Rows are points. Each copy is the shape, with its points in the same order, turned, moved and blurred by noise. Say if it was mirrored as well.
In the rows, zero is written as 128.

Shape (8 x 2):
[[103 167]
 [191  65]
 [ 81  71]
 [148 137]
 [149 112]
 [136 139]
 [143 117]
 [113 123]]
Copy 1 (8 x 2):
[[176 153]
 [ 54  94]
 [157  56]
 [123 142]
 [113 120]
 [136 139]
 [118 124]
 [148 118]]
Copy 1 is: mirrored
Copy 2 (8 x 2):
[[166  96]
 [ 86 205]
 [ 69  93]
 [148 142]
 [120 155]
 [144 135]
 [125 146]
 [124 113]]
Copy 2 is: mirrored

Shape, 8 rows:
[[198 195 115]
 [ 88 139 140]
 [ 90 132 100]
 [134 102 142]
 [ 82 111 136]
 [ 74 102 133]
 [ 94 115 132]
 [ 84 118 150]]
Copy 1:
[[157 213 149]
 [124  86 115]
 [154  87 126]
 [120 107 180]
 [131  71 145]
 [123  55 144]
 [130  87 142]
 [116  78 133]]
Copy 1 is: only turned
Copy 2:
[[130  52 197]
 [144 110  85]
 [166 134 110]
 [ 99 133 118]
 [134 138  83]
 [135 147  73]
 [133 133  93]
 [127 124  75]]
Copy 2 is: mirrored
Copy 3:
[[128 144  27]
 [114 148 149]
 [150 158 153]
 [130  92 134]
 [124 129 175]
 [129 131 184]
 [128 129 158]
 [108 130 174]]
Copy 3 is: mirrored
Copy 4:
[[194  61 140]
 [ 97 137 111]
 [124 156  87]
 [124 158 154]
 [ 94 165 119]
 [ 90 177 109]
 [103 162 114]
 [ 85 157 122]]
Copy 4 is: mirrored

Shape, 10 rows:
[[155 169 115 147]
 [150  75 144 110]
 [121  79 166 117]
 [139  79 114 145]
 [108 159 160 116]
 [146  97 104 181]
 [ 91 156 127 181]
 [173 175  77 134]
 [131  73 145 171]
 [135 117 171 158]]
Copy 1, 10 rows:
[[105 129  90  79]
 [169 159 161 118]
 [153 127 180 123]
 [164 132 119 125]
 [ 79 115 149  93]
 [162 104  94 116]
 [ 98  66 106 113]
 [104 152  57  88]
 [180  94 137 120]
 [140  91 146  81]]
Copy 1 is: mirrored
Copy 2, 10 rows:
[[ 83 159 122 162]
 [184 140 132 150]
 [184 119 115 126]
 [175 176 121 132]
 [104 109 117 118]
 [143 199  96 140]
 [ 90 163  85  91]
 [ 76 188 150 175]
 [172 167  78 127]
 [147 134  79 139]]
Copy 2 is: only turned
Copy 3:
[[108 132 123 180]
 [ 89  98 109  80]
 [107 129 123  69]
 [ 96  94 153 104]
 [149 153 104 132]
 [ 83 106 181 130]
 [151 153 173 152]
 [106  94 118 209]
 [ 85 131 167  88]
 [ 97 159 139 104]]
Copy 3 is: mirrored
Copy 4 (10 x 4):
[[132 106 126 169]
 [124 166  97  87]
 [153 175 100  84]
 [125 117 106  85]
 [171 160 143 151]
 [129  81  98  99]
 [192  91 141 138]
 [ 90  95 140 177]
 [163 113  79  78]
 [173 135  85 125]]
Copy 4 is: only turned

Shape:
[[126 120 109 113]
 [129 152 128 146]
 [142 110 109 103]
 [147 132 116  88]
 [134 143 175 199]
 [132 159 125 149]
 [123 163 154 127]
 [ 81  80 186 171]
 [ 58 101 167 196]
 [144 177 131 117]]
Copy 1 (10 x 4):
[[151 124 102 143]
 [130 125 113 104]
 [144 122  96 168]
 [140 126  76 150]
 [103 156 154  81]
 [120 119 109 104]
 [138 153  87  99]
 [173 197 174 123]
 [178 179 190  93]
 [124 123  73 107]]
Copy 1 is: only turned
Copy 2:
[[109 116 138 126]
 [149 109 111 101]
 [ 90 121 130 124]
 [ 80  95 129 115]
 [181 162 103  73]
 [153 117  99 101]
 [145 104 122  74]
 [181 179 192  85]
 [215 170 176 108]
 [129  87  98  83]]
Copy 2 is: mirrored

Shape:
[[173 113 123 136  75  93]
 [ 39 129 129 111 148 125]
 [152  81 115 126 160 179]
 [ 48  79 161 120 199  63]
 [137 121  84 144 125 124]
 [123 102 163 133 113 137]
 [129 112 121 129 122 109]
 [117 197  97 111 150 149]
 [115 113 126 177 154 158]
 [124 165 109 109 129  67]
 [174  99 131 170 111 132]
 [ 86  96 165 144 108 165]]
Copy 1:
[[146 113 106 184 188 139]
 [ 89  98 186  83 115 148]
 [139 182  90  88 135 129]
 [ 18 147 183 103 138 192]
 [141 133 131 117 182 113]
 [134 136 125 141 122 166]
 [114 125 128 136 161 135]
 [120 114 157 118 119  46]
 [145 177 158 110 139 134]
 [ 79  89 154 156 169  95]
 [159 169 113 160 172 142]
 [153 134 147 117  98 178]]
Copy 1 is: mirrored
Copy 2:
[[193 106  89 149 119  85]
 [153 141 175  80 150 184]
 [114 187 119 155 168 111]
 [183 204 140  88  93 217]
 [148 116 139 164 138 125]
 [156 159 116  96 140  99]
 [162 138 117 132 128 128]
 [ 85  82 139 117 150 157]
 [117 167 165 131 119 107]
 [157  81 108 127 107 168]
 [150 147 110 154 111  69]
 [153 169 154  73 154  93]]
Copy 2 is: mirrored
Copy 3, 12 rows:
[[107 143 141  57  95 134]
 [125 100  83 180 158 138]
 [149 134 145 161  48 109]
 [ 63  39 114 182 141 103]
 [113 164 131 119 111 103]
 [132  97 108 115  91 134]
 [119 123 134 119 115 118]
 [185 153 141 144 166 101]
 [139 121  93 141  86  75]
 [113 123 157 107 175 119]
 [127 131 122  80  64  90]
 [145  95  66 138  80 141]]
Copy 3 is: mirrored

Shape (13 x 8):
[[165 126 151 174  68  89  97 188]
 [113 182 125 124 151 141  99 113]
 [110 171 111 130 132 130 127 127]
 [111 127 112 100 162 144 136 139]
 [145 131  59 153 154 128 152 127]
 [156 171 167  75  74 124  90 121]
 [111 137 142 141 181 148 137 118]
 [182 139 128 168  83 132  63 161]
 [119 133  85 175 140 129 146 149]
 [154 187 194  80  77  90  96  80]
 [ 88 124 119 133 120 152 121  99]
 [119 140 106 141 174 181 178  98]
 [156  84  78 157 154  80 125 117]]
Copy 1 (13 x 8):
[[ 99  90 114 139 178 133  30  92]
 [171 159 177 119 124  94  89 132]
 [170 134 180 116 123 123  87 112]
 [157 124 155  93 100 132 129 132]
 [168 154 135 101  86 162  96  71]
 [128  84 168 176 117  59  72 134]
 [137 168 169  98 128 131 135 125]
 [127 120  95 136 162  84  42  85]
 [162 145 145  92 134 166  90  78]
 [113 110 198 217 117  68  67 150]
 [181 132 155 140 143 128 138 111]
 [158 169 180  96  99 135 159  76]
 [140 161  92 136  95 188  87 104]]
Copy 1 is: mirrored
Copy 2 (13 x 8):
[[159  99 160  80 121  84  81  58]
 [121 148 145 158 142 120 172 123]
 [120 129 157 136 132 128 157 134]
 [119 121 112 150  89 123 162 137]
 [125 132 120  84 115 112 139 181]
 [109 121 144 118 137 147 175  27]
 [110 134 118 171 123 114 124 149]
 [164 160 139  78 141  81 117  54]
 [142 131 148 108 107  96 113 171]
 [105 103 143 129 185 189 165  23]
 [137 157 137 140  99 169 129 132]
 [ 72 153 125 139 102 131 131 181]
 [171 103  77  87 137 123 115 165]]
Copy 2 is: only turned
Copy 3, 13 rows:
[[234 112 149 117 112 137 132 131]
 [ 96 129 111 148  96 103 106  97]
 [110 109 110 145 125 107 128 111]
 [ 82 148 128 120 134 117 138 138]
 [ 96  87 114 119 110  89 151 179]
 [156 161 118 198 113 173  84 111]
 [ 75 120 130  90 119 121 115 109]
 [199 121 160 143  62 124 121 134]
 [119  82 130 109 118  93 161 142]
 [159 144  73 182 108 186  50  95]
 [ 92 120 112 130  98 153 157 102]
 [ 37  85 139 112 123 125 125 139]
 [134 114  88  78  93 112 148 194]]
Copy 3 is: only turned
Copy 4:
[[ 75 141 143 181  41 136  88 133]
 [144 103 120 136 127 168 179 137]
 [128 125 115 148 130 142 180 116]
 [122 134 130 120 173 137 146 108]
 [127 131  95 139 143 135 143  46]
 [115 152 118  97  63 142 171 191]
 [155 109 107 135 175 153 130 129]
 [112 121 141 130  32 154 107 116]
 [131 124 121 173 132 129 131  70]
 [117 143  72 117  57 153 183 221]
 [144  97 116 122 136  98 155 125]
 [190 125  86 132 181 136 149  84]
 [ 70 105  67 130 129 140 114  58]]
Copy 4 is: mirrored

Shape (14 x 9):
[[146 168 135 138 140 103  56 114 115]
 [105 115 144 115  87  94 159 133  70]
 [131 109  54 133 124 123 129 162 131]
 [145 127 101  54 135 161 141 106 169]
 [148  79 181 182  69 153  96 133 135]
 [ 57 149 129  97  84 205 122  73 114]
 [ 58 232 137 125 120 131 164 140 139]
 [120 165 121 162 144  90 121 104 132]
 [112  99 132 127  75 120 146 119 122]
 [181 153 182 139 183 142 158 167 151]
 [114  82 149  87 179 129 138  98 169]
 [106 155 145 131 155  74 131 122 111]
 [ 94 129 131 136  91 126 139 101 111]
 [151  92  87 107 138 126 165 116 130]]
Copy 1, 14 rows:
[[165 124 158 118 140 142 168 184 153]
 [114 163 146 170 189 179 110 120 138]
 [ 96 111 150  97 160 127  72 140 146]
 [130  61 163 121 106 151 113 104  78]
 [113 218 131 127 122  95 147 137  80]
 [124 109  51 136 154 194 143 134  55]
 [189  77  97 141 246 145 125 137  97]
 [133  97 144 146 182 102 151 164 150]
 [ 96 157 143 147 167 151 113 112  96]
 [218 126 159 160 127  68 105 107 111]
 [129  97 144 146 106 126 150  50 126]
 [156 112 140 159 180 131 146 124 158]
 [100 142 118 160 169 153 129 141  98]
 [ 94 101 155 147 128 138  87 111 132]]
Copy 1 is: mirrored
Copy 2:
[[205 154 173 102 148 126 119  94 141]
 [100  83 170 165 146 139  98  94 134]
 [130 132  87 145 153  94 143  71 114]
 [147 137 107 150  49 142 173  89 122]
 [119 103 134  98 166 138 145 156 219]
 [ 95 111 138  76  52 163  96  54 171]
 [ 90 201 154 116 100 171  56  92  93]
 [176 143 130 122 146 141  80 113 113]
 [107  96 129 151 125 131 111 111 165]
 [144 163 144 122 151 189 180 168  82]
 [155  92 122 120  63 123 155 155  93]
 [159 128 166 133 137 132  87 120  87]
 [118 106 134 127 121 140  87  97 151]
 [144  94  89 167 119 134 156  96 111]]
Copy 2 is: mirrored
Copy 3, 14 rows:
[[132 160 115  89 107 117  64 139 174]
 [146 117 149  93 184 116 167 134 152]
 [119 170 152 112  93  95 165 186 115]
 [132 195 172 171 125  94 122  96  93]
 [159  51 134 112 115 137  92 152  93]
 [171 128  84 131 137  42 144  57 102]
 [200 207  49 125 177 112 153 129 137]
 [109 166  88 116 140 134 110 155 161]
 [131 110 138 110 157 111 152 139 100]
 [180 159 150 192 128 179  99 167 167]
 [107 156 152 167 110 163 140  72 119]
 [124 164 111 104 154 154 135 131 181]
 [132 120 109 110 158  99 146 122 123]
 [ 98 156 172 159 130 102 159 146 125]]
Copy 3 is: only turned

Shape:
[[187 147  89 160 111 124 125 168 150]
 [175 110 103 134  94 124 188 170 139]
 [111 164 158 126 146 159 105  90 111]
 [170 117  89 123 104 152 145 143 154]
 [ 94 144  95 137 106 114 132 119 175]
 [ 85 170  91 125 157 142 111 100  90]
 [ 84 164 142  92 160 122 118  88 121]
 [ 77  89 108 159 117 133 102 139 119]
 [171 136 101 163  75 152 147 100 126]
 [ 85 154 115  90 144  89  98  69  87]
 [149  87  76 138 137 141 131 119 162]
 [ 75 165 123 155 178 134 139  69  93]
 [217 117 116 161 106  99 152 139 163]]
Copy 1:
[[113 148 139 167 125 113 151 158  53]
 [112 180 152 121  94  90 131 161  88]
 [ 97  76  78 115 170 133  93 113 117]
 [109 179 152 120 139 133 118 159  73]
 [ 83 126 177 104 160 109 156  96  96]
 [ 81  63 150 136 162 128  87 119 123]
 [106  63 124  75 168 124 102 111 143]
 [115 135 155 158 140 125 113  56 127]
 [ 80 166 120 138 162  96 107 140  57]
 [126  69 147 108 194  90  78 101 147]
 [127 147 181 121 131 139 101 106  51]
 [ 72  39 123 115 138 112  74  78 118]
 [139 161 122 127 125  80 148 142  26]]
Copy 1 is: mirrored
Copy 2, 13 rows:
[[117 133 171 180  66 105 101 105  88]
 [174 127 175 168  83 162 107 110  79]
 [127 103 133 122 152  76 145 171 139]
 [153 136 156 159  91 118 135  88  84]
 [111 106 153 202 144 130 166 124 100]
 [121 117 171 156 173  90 141 141 180]
 [139 109 111 169 180  99 151 170 155]
 [ 74 139 160 132 161 156 139 121 112]
 [138  86 184 133  73 117 156 110 107]
 [120 114 110 167 162 125 159 149 206]
 [121 117 142 154 129 122 123  63  89]
 [119  65 163 142 192 101 123 159 169]
 [138  95 134 171  48 134  89 102  75]]
Copy 2 is: mirrored
